Rows are points. The points of each table are mixes of a few directions, plus a little noise. How many directions does each table use, and how many do they share? Where both have some left over, give the other angles between the two spaces (their principal angles), to ten degrees, smallest first.
In the rows, 128 means zero.

First:
[[205 133 205]
 [110 127 110]
 [ 55 123  55]
 [123 128 124]
 [151 130 150]
 [ 63 124  63]
 [188 131 188]]
Second, 5 rows:
[[118 136 112]
 [ 85 166  62]
 [137 120 143]
 [107 147  95]
 [194  71 229]]
Directions: first 1, second 1, shared 0; angles 30

First:
[[ 89 197  52 201]
 [128 126 136  37]
 [142 114 157 178]
 [149 132 170 124]
 [120  28 105 129]
 [136 167 147 100]]
Second, 7 rows:
[[100 172 148  90]
 [101  61 147 115]
 [193 164 147 184]
 [222 178  90 213]
 [103  86  83 114]
 [ 91 150 142  85]
 [ 84  86 139  94]]
Directions: first 3, second 3, shared 2; angles 50

First (7 x 6):
[[ 57  67 169 122  84  90]
 [157  17 158 183 144  94]
 [212  60 127 190 179 122]
 [ 94 167 125  98 107 135]
 [139 221  91  97 136 164]
 [119 146 124 117 122 132]
 [117 218  99  90 122 159]]
Second (9 x 6):
[[128 128 128 129 128 127]
 [163 117 121 178 169  79]
 [125 129 129 123 124 132]
 [158 119 122 171 163  86]
 [ 98 137 134  85  93 170]
 [ 62 149 141  34  52 220]
 [ 78 144 138  56  70 198]
 [136 125 126 140 138 116]
 [204 104 113 237 216  23]]
Directions: first 2, second 1, shared 0; angles 40

First, 9 rows:
[[144  40 145 142 113  88]
 [123 212 125 105 134 167]
 [131  64 140 149  96  86]
 [124 207 124 106 134 165]
 [111 115  99 146 160 127]
 [134  47 131 148 125  92]
 [102 142 110 152 114 116]
 [148  85 136 118 153 129]
 [137 241 142  83 124 182]]
Second:
[[118 125 103 132 165 140]
 [122 127 111 133 158 136]
 [114 126  89 138 190 145]
 [116 124 102 133 173 140]
 [158 132 202 109   7  93]
 [154 131 187 114  27  98]
 [119 125 100 134 174 142]]
Directions: first 3, second 1, shared 1

First (10 x 8):
[[193 142 161  86 110  52 125  81]
 [135  92 169 101 129 165 136 179]
 [167  77 209  66 124 153 141 187]
 [ 86 172  52 190 134 114 116  80]
 [ 50 123  77 184 150 207 130 168]
 [102 146  91 159 133 127 123 110]
 [168 165 118 119 115  47 121  57]
 [179  74 218  53 117 144 141 187]
 [144 170  97 143 119  63 120  60]
 [ 54 118  85 180 148 205 129 172]]
Second:
[[160  22 123 147 132 132 128 102]
 [177  67 132 142 130 141  37  40]
 [159  75 128 139 130 136  81  76]
 [ 86 161 123 119 127 116 225 215]
 [ 99 182 128 117 127 122 165 172]
 [ 71 206 125 111 126 114 230 231]
 [115 187 131 118 126 128 114 130]
 [157 124 134 133 128 136  43  59]]
Directions: first 2, second 2, shared 0; angles 60, 80

First:
[[118  99 142 135 144 102 123 128 131]
 [153 249  83 109  66 223 147 125 107]
 [ 90  79 163 151 160  72 113 124 120]
 [ 56 140 167 164 140  97 116 113  82]
 [147  55 135 123 156  91 125 137 159]
 [ 57 182 157 163 120 128 118 110  68]
 [194  82 101  97 132 130 137 144 181]
 [209 141  76  85 103 180 146 142 173]]
Second, 8 rows:
[[155 155 105 113 109 161 137 132 136]
 [ 41 125 180 174 150  80 110 111  77]
 [165 121 108 109 122 142 134 136 152]
 [ 58  84 181 167 165  61 108 117 100]
 [ 53  69 186 170 173  48 106 116 101]
 [193 182  76  90  87 201 147 138 151]
 [190 176  79  93  91 193 147 137 151]
 [168 113 108 107 125 138 135 138 156]]
Directions: first 2, second 2, shared 2

First, 9 rows:
[[165 120 136 126 187 183 153 149 152 107 109]
 [160 144 219 115 105  14  32 114 111 104 170]
 [120 172 134 118 112 161 106 131  36 187  72]
 [ 90  60  47 146 107 113 184  83 235 148 214]
 [141 163 189 168 129  92  51 155 141 108 115]
 [ 64  75  59 105  61  68 174  92 181  94 173]
 [113 145  84 149 150 203 197 162  83 131 100]
 [175 133 169 132 172 130 121 140 120 116 151]
 [122 140 115  94 130 188 132 127  95 156  46]]
Second (8 x 11):
[[ 62 154 103 249  86 118  70 158 226 146 120]
 [179  98 144  30 146 123 151  72  66 162 155]
 [ 98 139 137 117 101  98 122 167 135  28  69]
 [170 158 185 121 165 151  90 153  98 120  81]
 [141 104 104 100 144 136 188 111 101 129 171]
 [140 104 118 167 139 101 139 107 169 160 230]
 [121 101 135 123  99  56 103  98 172 117 183]
 [113 166  97 116 142 238 161 157  56 163  16]]
Directions: first 6, second 5, shared 5

First:
[[122 179  70 109  95 102 161 126 142 171 115  77]
 [ 95 101 200  98 115 187 125  81 126  66 136 153]
 [154  93 138 214 181 101  66 179 116 137 161 168]
 [141  74 163 144 198 113 209 190 115 121 130  91]
 [ 98 137 133 225 143  88 129 172 146 166 203  72]
 [ 80 169 128 154  76 135  93  92 151 139 173 111]
 [163 144  86  87 111 130  89 108 118 132  81 174]
 [125 101 162 142 148 139 130 136 124 107 141 137]
 [145 163  92   7  62 172 100  44 123 103  48 185]
 [128 138 114 158 131 109 117 143 133 148 145 117]
 [155 110 122  70 149 131 189 138 115 119  76 120]]
Second:
[[115  93 212 201 164 118 176 167 131  87 169  79]
 [195 168  92 104 146  90 132  74 141 173 153 123]
 [106 137  77  59 130 157 157  98 139 153 141 141]
 [140  99 192 218 119 110  83 196 108  70  79 132]
 [138 116 110 114 131 132 144 155 117 112  90 145]
 [110 126 134  80 130 122 176 120 124 178 116  65]
 [ 58  87 132 159 109 194  94 184 123  44 119 211]
 [ 87 120 138 151  87 155  59 144 121 104 105 166]
 [145 151 132 119 127 102 122  87 134 174 149  90]
 [186 178  60  70 139 101 133  54 145 185 154 134]]
Directions: first 4, second 5, shared 2; angles 40, 60

First (11 x 12):
[[124 101 122 137 103 125 127 162 123 134  99 109]
 [103 137 125 132 112 129 153 141  93 139 127 108]
 [148 169 146 120 109 137  87 114 117  78 200 114]
 [122  98 124 153 108 108 103 145 125 114 111 123]
 [127 168 143 104 154  98 164 123 160 151 155 145]
 [134 131 124 113 157 145 148 110 143 150 114 147]
 [171 135 142  78 130 112 170 185 212 173 101 118]
 [138 137 116 130 185 197  98  32 106 102 146 170]
 [109 126 124 144 123 124 124 119 101 122 134 129]
 [122  81 121 157  98  96 103 164 132 121  94 119]
 [109 126 121 141 129 139 130 114  96 126 126 128]]
Second (10 x 12):
[[123 128 129 128 116 120 133 143 126 131 129 120]
 [165 114 114 125 222 204  80   7 155 108 126 204]
 [116 133 130 129  94 100 143 172 118 136 129 103]
 [119 131 131 128 103 109 140 158 122 133 129 111]
 [111 134 134 129  88  97 149 177 116 137 130  96]
 [116 133 133 131  97 103 144 170 118 135 130 102]
 [143 121 122 127 170 162 106  72 141 119 128 164]
 [128 129 128 129 123 124 130 135 128 128 128 124]
 [142 123 122 127 166 159 108  78 139 120 128 160]
 [116 133 133 131  95 101 143 171 119 137 129 102]]
Directions: first 5, second 1, shared 1

First, 11 rows:
[[123 111  81 190 179  92 162 126  92 150 157 152 108 113]
 [149 136 159  90  85 139  94  87 123 122 106 114 115 140]
 [111 144 182  72  98 181 121 206 207  98 103 109 193 139]
 [157 129 202  79  85 157 105 142 162 125  87 109 158 153]
 [158 127 170 104 101 136 109 110 128 132 104 117 129 145]
 [114 150 155  71  87 166 101 145 170 100 111 108 152 134]
 [ 95 123  84 168 174 116 162 169 133 130 156 143 137 108]
 [117 105  49 223 204  71 177 117  70 159 176 162  90 102]
 [127 153 137  69  70 152  79  80 132 102 113 108 114 131]
 [143 108 105 182 168  94 154 115  90 157 144 147 106 125]
 [115 124  86 161 155 107 143 114 103 134 152 141 107 114]]
Second (10 x 14):
[[137 146 119 172  92 109  83 114 166 125 130 135 159 109]
 [120 115 135  95 156 142 163 138  99 131 127 123 105 143]
 [126 124 130 116 138 133 139 132 118 130 127 126 120 132]
 [138 147 118 175  91 108  79 112 169 124 130 136 161 108]
 [129 129 128 131 126 127 125 127 131 127 127 129 130 127]
 [147 164 109 217  54  90  35  99 205 121 133 143 190  89]
 [113 101 143  61 184 157 199 150  68 133 125 117  81 158]
 [133 139 122 154 106 117 101 120 151 126 129 132 146 116]
 [103  81 153  12 223 178 249 165  27 137 122 109  48 179]
 [132 136 123 148 112 119 108 122 145 127 129 132 142 119]]
Directions: first 3, second 1, shared 0; angles 80

First, 11 rows:
[[146 133 156 120 136 193 138 148 116 237  91  52 166 117 208  58 161 171]
 [127 128 126 131 127 120 127 127 129 118 132 135 125 130 119 133 124 122]
 [114 123 103 137 119  67 118 109 137  24 164 200  93 136  56 191  97  88]
 [114 125 103 137 120  70 120 111 139  29 161 199  90 138  58 191  95  87]
 [146 134 157 118 138 199 137 150 113 249  88  44 171 115 218  53 163 176]
 [116 126 103 137 120  75 120 109 136  44 157 189  96 136  69 181 101  91]
 [116 123 106 135 120  80 119 110 135  48 152 186  99 137  70 181 104  97]
 [134 128 139 123 131 154 132 137 123 167 114 100 141 127 159 103 139 145]
 [125 127 124 129 127 119 125 126 128 115 133 138 125 128 115 137 124 120]
 [141 134 151 118 134 186 139 149 118 224  97  59 158 116 198  68 159 167]
 [130 129 135 127 130 144 130 135 125 154 120 107 137 125 147 114 136 140]]
Second (11 x 18):
[[ 93 141 163 120  88 132 117 100 141 166 156 120 140 125 104 125 173  96]
 [132 128 139 124 128 150 130 133 124 166 119 103 141 125 155 103 142 143]
 [159 111  78 141 166  95 136 150 122  41 114 167  99 136 121 158  66 145]
 [143 122 117 131 141 134 132 141 123 124 115 124 127 128 143 122 116 144]
 [122 131 137 126 121 134 127 121 127 144 131 121 135 126 130 124 138 126]
 [ 47 158 213 110  39 140 106  64 153 224 189 110 157 123  78 118 232  54]
 [111 129 124 129 112  98 119 110 136  83 155 164 114 132  82 161 123  98]
 [230  96  50 140 233 154 163 216  92  86  35 103 119 129 232  98  29 239]
 [104 130 133 127 105  99 120 104 138  97 158 157 117 133  81 159 133  93]
 [117 139 169 115 111 175 128 123 128 223 121  73 160 119 165  80 178 136]
 [151 116  86 139 158  97 133 144 123  50 119 164 100 133 116 161  76 141]]
Directions: first 1, second 2, shared 1

First, 11 rows:
[[138 103  93 126 123 163 122 110 135 149  88 160 138  95 137 119 115 138
   96 119]
 [104  89 154 150 181 146 217 116  53 144 209 117 167 175 169 117 113 107
  166 104]
 [133 231  86  51  83 145  37 105 200 132 105 162  75  89 160 155 147 139
  193 158]
 [163  93  84 173  87 160 117 127 119 113 105  80 159 126 118 146 172 130
   79 159]
 [ 94 131 144 120 130  91 135 121 167 139 125 172 128 102  98  96  88 100
  130 157]
 [158  87 104 172 111 157 133 133  99 116 117  80 154 139 126 143 162 135
   87 132]
 [123 123 143 139 116  93 116 141 156 119 104 133 123 112  86 115 119 122
   99 144]
 [145  83 129 170 121 119 135 145 116 115 102 101 143 132  94 125 137 136
   70 125]
 [ 87 179 165  78 169 109 149 118 129 148 182 171 104 141 161 117  94 116
  212 109]
 [154 160 127 110 109 115  69 153 156 107  81 116  87 119 112 150 148 163
  110 110]
 [106 129 180 125 180 108 180 142  80 129 193 116 127 175 148 124 114 124
  173  91]]
Second, 10 rows:
[[155 120 109 135 114 160 145 157 135 153 133 154 151 107 148 137 154 118
  144 159]
 [ 86 134 239  96  98  62  95  52 149  82 120  30  90 129  75 102 101 171
   51   7]
 [151 124  75 144 139 162 145 167 120 153 132 176 149 124 155 142 144 107
  165 187]
 [119 132 123 129 141 119 123 122 121 120 126 128 121 140 125 127 117 127
  130 128]
 [150 121 116 133 114 153 142 150 136 148 132 146 146 110 143 134 150 122
  138 149]
 [147 120 138 127 102 147 139 140 144 143 131 129 143 104 136 130 151 129
  124 128]
 [140 125 108 134 129 145 137 145 127 140 130 148 138 123 140 134 138 120
  143 152]
 [ 51 152 177 108 173  36  78  47 103  56 113  59  64 191  73 104  50 154
   86  45]
 [171 114 113 136  95 176 155 168 147 166 136 157 163  88 155 139 173 118
  143 163]
 [112 138  81 138 174 120 121 133  99 118 125 155 117 163 132 132 101 114
  156 161]]
Directions: first 5, second 2, shared 0; angles 50, 70

First, 11 rows:
[[157  88 128  79 169  95 118 119 126 158 122 152 154  91 108  94 159 192
  128 124  59  94  98 105]
 [134 120 119 119 132 125 127 135 129 129 136 133 142 116 126 118 124 141
  136 126 119 124 115 122]
 [154  99 131  86 163  98 119 117 127 156 118 149 145  99 111 100 157 179
  126 123  69 100 105 108]
 [149 100 113 101 144 120 124 135 132 136 144 145 160  96 119 102 127 168
  147 125  94 111 101 111]
 [ 66 208 155 215  64 169 143 120 123  89 106  77  52 214 166 207 101   7
   98 138 245 186 203 177]
 [132 122 139 115 142 112 122 116 124 141 115 131 122 125 124 124 148 141
  116 128 110 121 130 124]
 [154  92 110  96 151 119 123 138 131 140 146 148 166  89 116  93 128 177
  150 124  86 106  93 107]
 [129 125 118 135 120 139 130 141 131 119 144 129 139 126 130 126 110 124
  142 128 136 133 123 126]
 [146 100  99 110 135 135 128 150 134 122 162 145 169  98 124 101 104 160
  164 125 107 120  97 113]
 [117 148 155 136 129 118 126 103 118 138  95 115  93 155 131 149 155 106
   94 129 136 134 153 141]
 [ 69 203 141 215  59 177 144 134 128  82 119  83  70 204 161 198  88  13
  113 136 246 188 190 174]]
Second, 10 rows:
[[121 130 122 129 122 133 129 137 127 120 136 126 126 128 126 129 118 120
  136 126 132 134 125 126]
 [167 116 167 120 163 101 125  74 131 176  80 139 141 128 140 120 194 182
   74 140 100  95 146 144]
 [129 128 129 128 128 127 128 126 129 129 126 128 128 128 128 128 129 129
  127 128 127 128 128 128]
 [ 58 150  61 143  65 175 134 225 121  42 214 109 106 128 106 142   9  31
  226 108 179 187  96  99]
 [160 118 160 122 158 106 126  82 132 169  88 137 139 128 139 122 185 174
   82 138 104 100 144 141]
 [ 83 142  84 138  86 159 131 191 124  72 183 115 113 127 113 137  52  64
  192 115 161 167 107 109]
 [ 87 141  88 136  91 156 130 185 123  77 178 116 114 128 115 136  58  71
  186 117 158 163 109 111]
 [145 123 144 125 143 117 127 105 130 149 108 132 134 128 133 125 156 151
  105 133 117 114 135 134]
 [159 118 158 122 156 107 126  84 130 166  90 137 138 128 138 121 182 172
   84 137 106 102 143 141]
 [170 115 169 119 166 100 125  69 132 181  75 140 142 128 142 120 200 187
   69 141  98  92 147 146]]
Directions: first 2, second 1, shared 0; angles 30

First:
[[131 117 115 128 134 132 131 140 135 128 128 135 128 125 131 116 117 128
  122 135 123 110 117 131 119 119 123 131 120 121 131 136]
 [131 146 174 205 109 103  95 127  80 152 119 166  71  91 150 173 207 156
  125 118 163 184 163 120 128 136 107 131 175  46 120 184]
 [120 160 157 119 112 121 124  91 110 125 125 104 135 140 119 160 153 127
  146 107 137 175 156 118 153 151 144 120 146 156 121  99]
 [124 139 131 105 126 131 133 111 132 120 129 106 146 143 117 133 120 120
  138 119 124 137 132 126 140 137 141 122 125 163 127  99]
 [147  59  79 184 156 134 126 212 147 147 130 203  86  81 160  75 107 146
   85 172 121  43  80 146  71  79  81 152 107  23 143 220]
 [128 122 118 115 132 132 134 130 138 123 130 124 137 134 125 119 112 123
  127 132 121 115 120 130 125 125 130 128 118 140 129 120]
 [125 122 100  68 139 145 152 120 161 109 134  93 172 158 110 100  71 106
  134 131 103  97 108 132 134 127 147 123  97 197 132  79]
 [130 135 154 175 118 114 108 130 101 142 122 154  92 105 142 153 174 146
  124 124 149 157 148 125 126 132 113 131 154  76 124 163]
 [117 151 124  53 126 140 150  87 148 103 132  67 185 174  99 126  89 100
  152 112 109 135 130 124 156 148 164 115 109 230 125  49]]
Second, 11 rows:
[[128 126 137 134 119 112 143 148 113 144 130 131 132 121 113 147 126 107
  134 143 134 131 111 135 127 123 118 111 136 122 122 121]
 [126 125 115  90 130 132 149 132 142 123 132 107 160 145 109 119  89 103
  136 135 112 108 106 132 135 124 134 118 113 172 127  91]
 [131 131 140 172 131 136  89 109 120 128 121 154  82 108 162 126 179 178
  114 104 144 151 166 117 125 135 125 154 147  75 132 181]
 [125 128 105 114 153 170  94  79 165  93 125 121 117 141 162  83 133 181
  116  91 117 122 169 112 127 140 156 171 110 140 143 143]
 [130 122 159 122  84  55 212 223  69 190 136 122 175 118  50 206  84   7
  162 205 136 122  33 161 133 104  86  42 145 144  99  65]
 [129 128 132 132 122 122 132 135 121 133 128 129 127 124 126 133 127 123
  130 135 132 129 124 130 127 126 123 122 131 126 126 126]
 [129 130 129 132 130 134 121 120 133 125 128 129 124 126 137 124 133 138
  126 120 129 130 137 124 126 130 129 136 128 123 131 135]
 [129 126 144 145 114 105 140 154 103 147 128 137 125 116 116 154 136 106
  133 147 137 135 111 137 126 123 112 109 142 113 120 127]
 [131 132 138 161 129 131  99 115 121 129 122 149  95 112 153 128 166 162
  120 114 139 147 157 121 124 134 125 148 142  87 133 169]
 [129 127 143 134 113 100 156 161 103 151 130 131 138 121 104 158 123  90
  137 154 136 128  97 139 128 119 111 100 137 124 116 113]
 [123 132  71  71 180 214  75  30 217  50 126  99 131 168 181  27 110 217
  105  61  96 102 197 100 132 150 189 203  79 184 160 133]]
Directions: first 2, second 2, shared 1; angles 90

First:
[[ 90 159  93 166 149 121 167 117  88  96 146 218 109 115 130 190 174  72
  136 161 124 148  76 133 146  85 114 202 101 169 123 124]
 [118 135 117 132 128 125 132 129 119 120 138 147 125 122 132 143 138 115
  133 136 132 132 113 129 131 121 121 147 121 142 130 130]
 [149 105 146  92 102 130  90 145 155 148 128  65 145 131 134  88  97 165
  130 107 143 114 158 123 112 164 129  82 145 111 139 138]
 [172  85 166  64  85 134  61 155 180 168 121   7 160 138 135  49  68 200
  127  86 149 101 189 119  99 193 136  36 162  89 145 143]
 [142 127 146 144 148 134 147 112 134 134 101 120 121 142 114 115 123 137
  114 122 106 127 146 130 133 121 147 111 133 103 113 113]
 [120 131 119 126 123 125 125 132 123 123 139 138 128 122 134 138 133 120
  134 133 135 130 117 128 128 127 120 140 124 140 133 133]
 [110 144 112 150 142 125 151 120 108 112 133 173 117 123 128 158 151 100
  130 144 123 138 103 131 138 104 123 163 115 146 123 124]
 [123 138 127 151 147 129 153 114 118 121 117 154 118 132 120 141 140 114
  122 135 113 134 122 131 137 109 135 143 122 126 117 118]]
Second (10 x 32):
[[136 132 124 115 104 163 117 130 152 159 154 131 152 122 162 131 146 132
  157 124 166 116  98 119 115 116 139 172  97 111 130  96]
 [113 127  68 194 113 101 174 105 123  81 124 189 123 137  65 205 154  76
  134 131  70 104 149 152 124  83  87 172 133 112  99 148]
 [121 112 141  52 157 133 101 142 107 150 117 113 116 140 149  68  93 168
   98 123 137 165 104 111 130 135 118  99 138 168 116 152]
 [157 111 140  98  96 169 104 129 174 176 138  88 159 135 154  99 123 160
  150 105 158 103 128 117 105 132 145 137 113  83 124  97]
 [129 130 166  84 158 122 102 137 104 132 112 100 111 134 146  69  97 170
   91 133 151 162 124 116 141 148 135  84 137 171 133 147]
 [130 147 125 185 120 121 149 132 133 124 123 147 137 123 118 163 160 105
  147 138 121 110 127 139 127  91 149 148 111  97 120 101]
 [135 123 147 122 134 108 118 103 117  87 113 100 108 139 103 101  99 154
   86 128 132 138 177 134 140 168 104  91 149 165 139 167]
 [117 156 112 192 120 116 155 120 121  99 139 170 130 115 116 185 168  88
  147 149 127 115 123 142 134 101 130 169 109 125 132 113]
 [125 129 119 164 132 117 149 145 131 139 117 138 132 122 114 155 141 100
  148 127  88 116 128 136 124 108 149 117 137  89 122 110]
 [117 112 134  73 146 130 111 135 117 136 143 106 113 112 153 102 101 126
  124 125 130 151 119 114 141 196 123  93 157 161 165 147]]
Directions: first 2, second 6, shared 1; angles 40

First, 11 rows:
[[115 141 189 126 130 122 108  45 105 147  75 164 195 119  92  75 141 113
  166 122 138 134 156  86  96 118 198 133 117 159 141 215]
 [ 98 167 220 123 108 139  86  60  78 171  90 197 178 112 107  52 164  98
  160 138 165 136 175  46  71 115 221 142 122 143 129 249]
 [ 98 167 216 127 110 134  87  56  80 170  88 196 185 111 105  56 160 101
  162 136 164 134 173  51  74 113 217 142 121 147 129 247]
 [147 103  86 131 152 117 153 131 154 103 126  89 124 135 121 161 105 144
  124 116 104 128 105 168 156 131  96 122 126 135 136  77]
 [153 105  43 132 130 132 159 229 167  96 190  73  48 144 166 203 104 151
   80 134 103 119  89 194 178 145  27 121 137  92 116   9]
 [153  92  87 131 163 109 157 113 163  93 111  77 140 136 108 164  98 150
  136 106  89 128 102 176 161 133 100 118 121 144 142  76]
 [134 131 112 129 124 131 132 156 132 126 147 123 105 131 142 143 128 131
  113 134 129 124 120 137 135 131 106 128 133 116 121 102]
 [103 174 159 131  79 157  98 184  92 166 175 179  85 121 171 104 162 108
  101 162 173 126 148  78  96 126 133 142 142  92 101 159]
 [118 136 165 128 127 125 114  87 109 141 102 151 163 121 111  97 141 118
  148 126 138 132 144  99 108 125 169 131 123 142 133 175]
 [144 117  63 133 120 135 150 220 154 107 187  90  52 138 169 185 112 142
   83 140 118 120  99 174 160 141  48 119 142  93 113  34]
 [158  85  74 128 166 107 163 120 170  86 113  71 136 138 110 173  92 154
  130 108  85 124  98 187 168 133  91 116 121 142 144  61]]
Second, 11 rows:
[[151  78 192  99 158 128 140  74 132 135 119  93 206 116 101  69 136 227
  162 125 101 121 111 121 123 149 110  81  99 167 150 170]
 [137 108  78 135  99 153 110 162 128 193 126 140  95 184 120  91  53  44
   77  38 126 114  96 146  83 131 153 150 114 132 168 136]
 [107  87 112 113  73 144 134 123 119 198 104 132  93 176 123  76  77  66
   92  50 137 112  97  72 123 136 189 120 106 108 146 199]
 [101 132 124 129 108 128  97 135 112 121 112 173  88 128 119 128 155 100
  118 108 163 135 156 139  99  95 142 175 121  99 114 126]
 [ 82 111 146 131 127 114  78 117 126  75  96 192  88 107 119 148 190 155
  144 127 164 153 181 164 116  80 127 189 101  85  94 114]
 [184 105 203  81 151 145 147  78  95 183 138  80 240 120  73  14 132 203
  148 106 111  98  98 111  58 152 109  74 118 202 181 185]
 [148 155 157 117 146 119 173 107 123 117 148  82 178  99 136 136 149 172
  155 194 112 121 121  86 163 153 114  75 156 151 119 137]
 [ 98 187  67 171 123 112 115 181 145  66 140 164  50 115 173 239 147  67
  118 182 146 153 165 155 173 104 122 177 162  80  80  51]
 [119 160 101 169 173 101 129 152 175  29 143 129 108  92 176 249 154 164
  157 221 106 161 158 177 210 127  82 137 148 109  82  39]
 [144 160 101 126  99 143 143 153 104 180 145 118 119 149 125 105  97  55
   95 105 138 108 108 100  98 135 149 124 154 137 147 140]
 [138 125 126 136 149 122 142 126 150 110 136 106 145 122 142 152 118 156
  141 154 103 133 119 135 162 145 111 105 130 138 126 113]]
Directions: first 2, second 5, shared 0; angles 30, 50
